Each row is a point. Two turns around zero, p and q, are shown by what they do to some points. Where does a point land after both, in the order given? Backwards means that the second turn is done in reverse. Each puzzle has new turns, and all numbers are rounded.

Turn p:
[29 52  0] => [ 35  12 -46]
[-14 -15  -7] => [-18  -7  10]
[16 21 10] => [ 22  11 -14]
[ 8  2 27] => [17 19 11]
[-40 -25  -8] => [-44  -2  19]
[  1 -36 -23] => [-13 -35  20]
Turn q:
[ 5 21  9] => [22 -9  2]
[ 12  -4 -17] => [-12 -12 -12]
[-76   5  -1] => [ 17  73 -15]
[ 15 -37   4] => [-35  -6  19]
[26 11 -6] => [  3 -28  -5]
[18  4 11] => [  5 -18  11]
Where do these land?
q, then p backwards: [21 42 18] => [ 49 -10  -5]
p, then q: [  2  -5 -52] => [-46  25  -6]
p, then q backwards: [-34  -7   5] => [ -7 -34  -2]
p, then q: [-11 -36  13] => [15 15 34]
q, then p: [ 25   9 -12] => [ -9 -20  19]
p, then q: [-3 -4 28] => [ 25 -10   9]

Turn p:
[-15  -9 -14] => [-18   7  11]
[-13   8   8] => [ 1 16 -7]
[-12   0  29] => [21 24 -1]
[-12 -37   0] => [-2  9 38]
[ 53  39 -24] => [ -2 -56 -42]
Turn q:
[  7  24 -10] => [ -5  15 -22]
[23 10  7] => [  0 -12 -23]
[ 1 23 16] => [ 20   6 -18]
[-31 -57 -12] => [-15 -10  63]
Where do these land?
p, then q: [-22 -29   8] => [ 33  -1 -18]
q, then p: [36 20  7] => [-35 -17  16]
q, then p backwards: [10 32 15] => [ 5 30 21]
q, then p: [-25 -22 -30] => [ 19  37 -16]

Turn p:
[-27  12  -2  12] => [ 0 -1 -7 31]
[-40 -12 -19  -5] => [-27  23 -13  27]
[ 30  41  19 -16] => [ 53  -7  -7 -18]
[  3 -27  -7  17] => [-28 -11  12  -4]
[  1 -23 -17  -9] => [-25  10  -4 -13]
[49 49 14  2] => [ 56 -33 -10 -26]
[-15 -41  12   0] => [-29  17  30   3]
Turn q:
[-21 -45  20  13] => [-23 -14 -36  32]
[12 26 23 18] => [ 32 -19  14   8]
[  3  10 -19 -16] => [ -5  16  12 -17]
[-20  -1  11 -19] => [-17   8  13  19]
[  5 -26  21 -16] => [-29 -22   0   8]
[ 22  37 -56  20] => [ 42  32  -2 -51]
Where do these land?
q, then p backwards: [-17  60   0  12] => [-11  19  56 -21]
p, then q: [-21 -12  14  11] => [17 -9 -6 22]
p, then q: [ 56 -35   5 -13] => [-51  -2  42  13]
q, then p: [-12  20 -28   0] => [ 33  -4 -15  -5]
q, then p: [-26   5  17  20] => [ -6 -37   0   1]
p, then q backwards: [ -1 -18 -25   1] => [  0 -26  -8 -14]
q, then p: [ 20 -20  18 -31] => [-19  29  22  21]

Turn p:
[-12  24  16 -24] => [18 35  1  3]
[ 19 -11  23  50] => [  2 -41 -23  36]
[-16   7 -12 -15] => [ -9  20   7 -11]
[ 13   9 -27 -20] => [  2   5  -2 -37]
[-14   8 -59  -5] => [-41  11  -6 -44]
[-20 -26  15   0] => [-8 -3 27 22]
[ 30 -11  44  14] => [ 37 -29  -3  30]
Turn q:
[ 3 -7 22  4] => [  2 -19  13   6]
[-62  -1  -6  55] => [ 14  26 -10  77]
[ 55  14  -4 -18] => [-10 -26 -19 -49]
[ -1  -7  -1 -29] => [ -2  10  19 -20]
[ 17 -16 -11 -10] => [-23   0   2 -15]
[-11  17   1  -1] => [19  7 -5  2]
Where do these land?
q, then p: [ -7  -5  -4 -17] => [13 13 -3  4]
p, then q backwards: [ -8 -25 -17 -18] => [  6 -22  10 -26]
p, then q: [-17  12 -24   6] => [18 27  1  2]
p, then q: [-18   5 -14  60] => [-13  45  -8  43]
q, then p: [-11   3  29 -11] => [ 25 -18   3  12]
q, then p: [ 61   9  30 -20] => [ 10 -10  68 -17]

Turn p:
[-19  19  48  17  23 -35] => [ 38  42  -8  21  -9 -35]
[ 23 -15   4   3  16  37] => [ -2  -2  -1 -23 -31  31]
[ 13   6 -23   0  28   8] => [-10   3   5  19 -11  31]
[-41  10 -20 -32 -27   6] => [-20 -14  43  -6  32 -21]
[ 24   8  46  -1  11 -36] => [ 44  35 -31   1  10  -3]
[ 21  -2 -22   0  -6  14] => [-21 -11  -8  -5   1  23]
[ 21  -8 -37  29 -12  48] => [-52 -25 -12 -16 -31  23]
[ -3 -29  20   1   3 -35] => [ 42 -14 -15   9   5 -14]
[-37  11 -18 -16 -35  -7] => [-21 -15  24   1  33 -32]
Turn q:
[ -4 -10  46  -7 -20  -6] => [ 24  20  17  -6 -19 -32]
[-30  22  10  18  29  -9] => [-25   1  29  36  -3   1]
[ -4  13 -12  -7 -49 -17] => [36 22 -4 -1 36  3]
[-31  18   2 -21 -25  29] => [-11  32 -18   8  26 -31]
[ 38 -20 -28  -8  39 -22] => [-13 -38   8 -36 -10  40]
[31  3 12 23 48 11] => [-25 -14   0   5 -50  27]
[  0 -26 -30   1 -22  14] => [ 14 -23 -31  -8  21  -8]
Where do these land?
p, then q: [16 11 -1  6 13 35] => [ -3  27 -17   6  17 -21]
p, then q: [-24  18 -17 -10  22   4] => [  7  14  11  28 -23 -12]
p, then q: [-13  16 -29  47   0 -32] => [ 22 -34  12  46  20  13]
p, then q: [-40 -24  14 -35 -23  22] => [  5   8  37 -44 -27 -22]
q, then p: [ 36  25  27 -27 -29 -38] => [ -9  55   1 -34  24  28]
p, then q: [-16  -8  24   2  28   8] => [ 28  26  -5  -7 -11   8]
p, then q: [-32  -7  -9 -19  13 -10] => [ 14  -2  15   4 -36  -4]
q, then p: [ 42 -11  18  -6 -13  29] => [-31 -14  -1  -7  44  13]
p, then q: [ 31 -22 -28  40 -11 -19] => [  7 -49 -28  10  31   0]

Turn p:
[ 41  10   8   0  19  13 -30  23] => [-16 -10 -18  -9  13  20 -30 -40]
[11 -7  7 16 15  4 -1 20] => [  2  -3 -22   9   4  20  -2 -11]
[-14  -1 -14  13  10  13  -1  14] => [-12  -1  -4   5 -13  19  17  -3]
[ 20 -24  14 -24 -21 -20 -12 -15] => [ 12 -14  -6 -17   7 -25 -34  20]
[ -5  -5   4 -13 -15  13  12 -13] => [-1 14 13 -7  5 -2 -4 22]
[-23   8  10  18 -15  -4   8 -14] => [ 19   7  21  20 -11  -1   7   9]
[ -3  -2 -24   6 -14  -8  -4 -13] => [ 10 -12  13 -17 -14  -4  11   4]
[-19  -2  -3   6  13  -2   3 -22] => [ -1 -12  15  13   7  -3  19  11]
[ -6   4 -25  12  -3  -8  29 -22] => [ 21   3  14 -12   4  -4  36   8]
[ -2  20  22 -34  11   0  -4  42] => [-34  29 -26  14  -2 -18 -19 -20]
Turn q:
[ -8 -14   5  23  -9  11   0   6] => [ -4  16 -16   5 -21   6   6   4]
[ 12 -12  25 -22 -16   2 -16 -15] => [-20  10  29 -15   6  12   9  17]
[-18 -21  24 -25 -15 -11   9  14] => [-10  35  17  20  16  -6  -3  17]
[ 20  -3 -25 -11  -5   0  -4  15] => [  5 -22   1   7   5 -16  22  11]
[ 28  14 -12 -15   0  17 -19   8] => [ 18 -27  12 -16   0  -1  17  19]
[  9   9   1  19  11 -18 -13 -23] => [-16 -13  -1 -24 -11  -5 -11 -21]
[  8  25  18 -16   1  18  29  20] => [ 30  -7  21  24   0  16 -20  15]
[-12  -7  -8  19  25   5  17  -8] => [ -4  -4 -33   6   2  10 -16 -11]
[ -6  19 -14  24  29 -23 -15  -8] => [  2 -14 -20 -25  -5 -22 -20 -27]
[-21 -11 -25  11 -12 -19  25   7] => [ -4   9 -17  34   3 -16   9 -25]
[-11   0  11  -7 -11  18 -14 -14] => [  3  17   7 -16   3  20  11   2]
Where do these land?
q, then p: [ -1  -3  -5  14 -15  23   2  12] => [ 15  20   0 -18  -6  13   3  -3]
q, then p: [-13   7  -4   8   9  -4  -9  -9] => [ -8  -7  11 -12   7 -12   1   0]
q, then p: [ -9  11  -7  21  17 -76 -41  11] => [ 12 -35   7   4 -11 -84  -3   2]
p, then q: [ 26   2  13   6 -15  16  14 -16] => [ 12 -19   9 -23   3   6 -12  23]
q, then p: [ 13 -15  12  -3 -12 -12   8  12] => [ 11   6  -5  23 -18   1  -1  -2]
q, then p: [ -7 -15  12  -1  19   6  15  10] => [-12 -10  -2   0 -18  14   5 -19]
p, then q: [ -5   1  -2 -19 -34  -1   1  -3] => [  9   9  30  -5  -1 -20   1   5]
p, then q: [ -8  22 -44 -10   9  13  12 -12] => [  2  16  19  27  26  22 -25  -7]
q, then p: [  0  20   1 -16   2  15   1   8] => [  0   0 -14  -6  17  11 -16  -8]
p, then q: [ -8 -11  19   7   4  -1   3  -4] => [  2  -5 -14  -1 -18  -7  -1   6]
q, then p: [ 13 -18   2  -6  16  21  -7  -9] => [-26   9 -15  -5  -9  11   9   9]

Turn p:
[ -8 -29  24 -15 -21  23  31 -30] => [  4 -29  -9  13  31   3  -9  49]
[-27  13  30  25  11 -27  29 -28] => [ 32  31  22 -15  18 -25   0  35]
[ -4  19 -17 -32 -18   1 -22  18] => [-20  -4   5  -5   3  25 -26 -33]
[ 22  27  11  12   5  10 -23  16] => [  2  -1  -2 -31 -26  18  14 -14]
[ 26 -33  11   5   1 -18 -13  17] => [ 24  -9 -33  11   1  -4  19 -21]
[-24  18 -30  19 -29 -22  35  -4] => [-24  56  -2   7  18  -5 -18  17]
[ -3  -8 -27 -27  12  24  10  30] => [-37 -16  14  24   8  12  16 -19]
[-17 -23  30  28  16  11 -34 -34] => [ 50 -18   8  11 -36  -9  -8  26]
[ 34  16 -32 -16  23  -3 -13  13] => [-32 -10  -3 -15 -16 -16  10 -40]
Turn q:
[ -2 -20  -5   2   0 -38 -24  12] => [26 -3 -2  7 -8 20 23 29]
[-10  -2 -19  17  -8  18  53 -32] => [-38 -20  13  -6  43 -18 -27   6]
[  3   5 -35  -2 -16  38  20 -11] => [-53   3  22   1   5  -4 -13  -5]
[  8  15  22  15  11 -21 -48  -5] => [ 40  20 -17 -25 -21  22  -4   4]
[ 21   4  17 -29  -2 -30 -19  -6] => [ 39  -6  20 -10 -27  -5  10   0]
[-24  34 -25   7 -13  24  52  12] => [-50  12   5  -7  45 -27  15 -18]
[-20  12 -44   1  15  38  31   0] => [-67 -11  -9  -8  14  -9   6  -8]
[ -7 -18  35  -6 -18 -10 -39   9] => [ 43  10   1  21 -11  31   1 -12]
[ -4 -14  27 -15  24  -7 -11   1] => [ 26 -21 -18   6 -15   1   1 -12]
[ 35 -16  26   9   6 -13 -16  22] => [ 34  17 -14  21 -25 -12  -8  16]
Where do these land?
p, then q: [-31  23  10 -24 -51   3  -7 -21] => [ -2  17 -25   2 -50  32   2 -28]
p, then q: [ 25 -76 -19  14  15   9  16  19] => [-30  -1 -14   5  50 -11  -6  64]
q, then p: [-11  15  24  17   1   4 -10  42] => [-36  22   3 -23 -13 -23  -2   7]
q, then p: [ 39  12  12   7  15  13  -4 -26] => [ 11  -5 -15  -9  -3  13 -36 -32]
p, then q: [-16   5   7 -27   6  -7  10   3] => [ 16 -15 -22  -4 -10  -2 -11  -7]
p, then q backwards: [ 51  12 -25  13  -1   9  25   4] => [ -8  26 -37   6  37  12   8  23]
q, then p: [-32  -8 -18 -14  -5  13 -18  10] => [-12  -5  13  15  -2   6   3  40]
p, then q: [ 18  -6 -14 -10  13 -45 -12 -20] => [ 23 -16  20 -32 -10  10   8  31]
q, then p: [-44  23  24  24   7   1   0 -11] => [-28 -32  21   0 -16 -35  -2  -6]

Turn p:
[-29  21   6  11  -4 -18  15 -10  -1] => [-15  26 -18  12  20 -15   1   1 -11]
[ 21 -15 -14  10 -11  -9  15 -16  -8] => [ -5  -3  25  20  11  16  11 -12   4]
[-24  41   5  -9   7  -8 -37  18  -5] => [ 15   8 -27 -28  -3 -42 -14 -13 -15]
[-14 -10  -3  16  -9 -18   9  26 -15] => [ -4  14  -6  28 -23  -4   2 -13 -15]
[-20   0  -1  13   9 -14  -6  -5   8] => [-10   3  -7  10   8 -11 -21   2 -10]
[-14 -19  -4  12 -11  -2  -8 -14  48] => [ -7 -24 -13  28  15  -5 -25  18  25]
[-17 -11  -9 -28  -8   5   2   1   4] => [-15 -23 -15  -3  -6  -5  17   7  -1]
[ 13 -13  16  18 -14  46  17   4 -13] => [ -5  23  20  -4 -27  17  13  17  35]
[ -3 -19  17 -46  37   6  15 -11  -1] => [-10 -22  -2 -27   2  24  13  38 -32]
[-21  26 -40  15  17   4   0  -5  -8] => [-33  11 -12 -16   9  -4 -19 -36  -1]
[ 31 -15  16 -22  -2  25 -30  -6 -12] => [ 23 -23  33 -28 -16  -5  11  15  11]
[ 76  14  10  10 -10 -17   7  17   2] => [ 65  10  23   8   9  34  11 -24   8]
Turn q:
[  0  14  14  27   1  16   2   0 -23] => [ -6  17 -21  13  -6  30   7   2  -2]
[-19  -4  20 -23 -19  18   0  -5  -6] => [  9 -21 -25 -27   7  10  -5   3   5]
[ -3  -6  -5  -5  63 -39   9  -2 -11] => [ -4  16   2  46  37 -36  -3 -17  20]
[ -7 -34 -10   0 -16  -3   2  -3  -4] => [-21 -21   9 -15   2  -2  15 -11   6]
[ 31   9  -9 -10  21   8 -11  -7   2] => [  1  11   6  14 -17  -9 -33 -10   3]
[ -4  18  -7 -21 -24  -8  -4  13  -9] => [ 20   0 -14 -18 -17 -17  13  -1  -6]
[ -4 -20  24  56  -9  -4  -8   3 -18] => [-34  -3  -8  21   8  37  28  -2 -27]
[ -7  16  -7  -5 -25   0   5 -22   4] => [  7  16   2 -34   1   4   2   0  -5]
[  7  -6  23 -12 -17   6  24   6  11] => [ 27 -22   7  -9   4  20   2  -8   1]
[ 14   1  19  -1 -14  13 -31  11  61] => [ 12 -29  26  -5 -10   5 -32  34 -41]
[-10  12 -62  -8  39  -6  11   6  -7] => [-10  33  14  13  -9 -44   5  11  47]
Where do these land?
q, then p backwards: [ -3 -34 -39  34  16   5  17  18  -5] => [ -5 -35 -12  10 -37  26  19 -23 -18]
q, then p backwards: [  4  12  17 -19   5 -30   9  -4 -12] => [  8  29  -3   0 -12 -28  -8   6   3]
p, then q: [-12   2  29  -1 -32  21 -26  -1  41] => [  9 -17  48  20 -13 -29  11  12 -22]
p, then q: [ 22  14  13 -15  -7 -21 -20   2   2] => [  3   1  11  19  -6  -2 -11 -36  -1]
p, then q: [ 36  25 -11  11  34 -13   3  10  -7] => [ -4  14 -24  -7 -13   9 -47 -17   4]
p, then q: [ -8  -5 -15  32  27   1  -6  26 -18] => [-12  13 -30 -33  -8   3  -5   4 -27]
q, then p: [-10  27   1 -22  -7 -23   8 -21   7] => [ 22  -7   4 -24  21  10   7 -13 -23]
p, then q backwards: [  3   6  13   5 -53  16 -28  -7   9] => [-14   0 -33 -31  24 -10  25  27  -2]
p, then q: [ 16   6  23   5   7 -14 -12 -24   4] => [  9  -4 -10  36  -1  -4 -14  -9  -8]
p, then q backwards: [-15 -26  -6  -8  -3  17  28  10   1] => [ -5 -11  -5  28  -5  24  -9  17 -16]
q, then p: [  5  10  -1   9  14   5  17   0 -20] => [ -3  10  -7  -4  16   6 -11  -7  22]
p, then q backwards: [-38 -37 -23 -30  -1  36  10  -9   0] => [-23 -46 -22  17 -14  30 -29  16 -13]

Turn p:
[ 44   1  -7  18  -5 -16 -48 -64  -3   8 -16] => [ 20  16 -23   8   5   1  28  -1   7  59 -61]
[ 14 -11 -15  18  10  45  10  12  17 -31   3] => [ 20   4  19 -22  14  -7 -22  15  46 -12   4]
[  0 -18   1 -12 -11  26  16  15 -46   6 -13] => [-16  -5  -3 -21 -41  15 -25  -3  11  12  22]
[ 26  14 -12  19 -17  -3  27  14   3 -13  12] => [ 35  -4  15 -18   1 -13 -14  21 -16   3   9]
[-18   7  17  11 -15  -4 -45 -16   1   4  -9] => [-12   0  -8  40   6 -15  10 -17  10  28  -8]
[  3   2 -11 -41  36 -17 -15   5   0   3  -1] => [-39  19 -17 -15  19  13   6   4 -15 -15 -14]
[ -9  14   1  -3   6  -9   8   9  18  23 -11] => [ -4  -1  11   2  13  11  24  -5 -14  -4  17]
[ -8 -23 -18 -11 -14 -13  29   8   3  11  20] => [  4 -27  -8 -18 -20  -6  11  11 -13 -28   8]
[-15  13 -13 -23 -11   2  21   2   3  -1   6] => [-13 -16  20 -16  -4  -8  -1  -8 -16 -14   1]
[ -6 -16 -19  18 -16 -21  13   8   1  -8 -11] => [  7 -17   7   9 -16  -3   9  36  -3  -2   3]
[ -7  14 -19  19  32 -11   4  -2   3   8  21] => [  9  35   5  -1   0 -13  21   6  -8 -24  -2]
[-13   6  48  20 -12  13  22  14  15  12   5] => [ 29 -14   8  25   5  11 -10 -29  -1  -9  37]
[ -4   8  16 -18  24 -10  33 -17 -21  -5  -7] => [ -4  13  12  -3 -18  34 -14 -13 -23 -18 -15]
[ -8 -12  32 -16  -8  18 -76  12   5 -17   0] => [-36  -4 -38  33  34 -20 -24 -18  34  25  -1]
Turn q:
[ 25  -6  12  -4  13 -31  29  15  -5  13  21] => [ 32  -4 -31 -10 -21  22   0 -17  11 -11   1]
[  8  -7  11   1 -21   4  36  -8 -30   2  43] => [ 42 -16 -20  18 -10  16 -11   6 -14  19  31]
[ 12 -20 -17 -23   2  10 -34  -7 -17  -7 -31] => [-23   4  19   4 -14   1  31  19 -22   4 -32]
[ -9 -15   2  17 -10  19  28  -5  -8  31   8] => [ -2 -23  -7  20  -6  21 -32  15   5   0  16]
[  5 -11   5 -10  -5 -21   6  23  12   9  46] => [ 24  -9 -49  -3  13   3   0 -12  -8 -11   1]
[-14  35  21 -36  13 -24  22  10  26  19  16] => [ 20 -19 -27 -33 -10 -39  -4  -8  27 -24  14]
[ 10 -15   0  19 -29   8 -20 -21   1 -14 -27] => [-27  23  13   1   4  11  -3  14 -11  37  -9]
[ 18   8 -32   5  -2  15 -16 -12   6 -10 -12] => [-11  15  18   5  18   9  26  21   9   4  -4]
[ -4   2 -23   3 -13  -1 -19  18 -22 -10 -35] => [-28 -14  26   2   2   9  27 -16  -7  16 -12]
[  9 -24 -18  -7  -4  15  -2   6   2 -35 -24] => [-30  24   5  21 -10   4  29  -2 -14   5   4]
[-40  26  12   9  36 -21  -9 -15  22   2   5] => [  7   8  21 -35  17 -27 -29 -13   4 -35   4]
[-19  28  29  28  21  27 -21  -5  11   1  -9] => [  0  12  33  11  16 -30 -37  -7  21  -3 -15]
Where do these land?
p, then q backwards: [ -9   3  31   3  17   9   8   3 -12  22   0] => [  3 -14  -1  19   9 -10  28  13  -2 -21   3]
q, then p: [  4  -8 -15  -2  11  13 -23   4   4  -7  -5] => [ 0 10 22 15 -5 15 -9  7 -1 -4  7]
q, then p: [ 18  10  25  -3 -11  -5  -3   9  32 -16   3] => [ -4   6  16  -9  14  -6  34   6 -25   4 -11]
p, then q: [ -7   5 -20 -26  13 -18 -12 -18  -5 -15  43] => [-16   0  32 -33 -14  -1  27 -22 -15   6  11]
q, then p: [  6   3  -6 -20   3 -34 -16  -9 -12 -18  26] => [ -3   7  -2 -37 -14  21 -19   3 -23   7 -12]
p, then q backwards: [ 26  12 -14 -24  22 -35   0   7  15 -29   1] => [ -7 -23 -16   6   0  -2 -46 -27  15  14  17]
q, then p: [-13 -57  26 -19 -13  37   1  -9 -33  -4  28] => [  9  21 -18  11 -51 -29  -6  32   6  43  25]
q, then p: [ -8 -17 -16  44  15  -5  17  20  -4 -33  -9] => [ 19  22  22  12  -8 -15  -8 -44  18  -3 -23]
q, then p backwards: [-21 -23   3 -23 -12 -27 -17  -8  19   3  -7] => [ 12   3 -22 -39   0 -15  -3   9 -16   6  20]
p, then q: [-23  21  -8  21  -1  10  15  -8  13 -15 -22] => [  9  17 -10   3 -14 -13 -34 -17  12  15  -8]
q, then p: [ -7   4   4  25 -28  14 -11  26  23  48 -28] => [-30  -9  -1  27  13   6  45   3  42 -18   6]
q, then p: [ 18  11 -11 -11  -5  10  22  23  10   1  -2] => [ 24 -15  13  -8   4  -8  16   9   5 -21  -1]
p, then q: [ -1  32 -13   7 -13  14 -11 -16 -48  38 -20] => [ 12 -49  -9 -25  -4  -7 -28  30  14  26  15]
q, then p: [ 15   5  13  29   3  20  29 -23  -1  24  -8] => [  9  -7 -13   6  38 -24   4 -11  22  14  23]
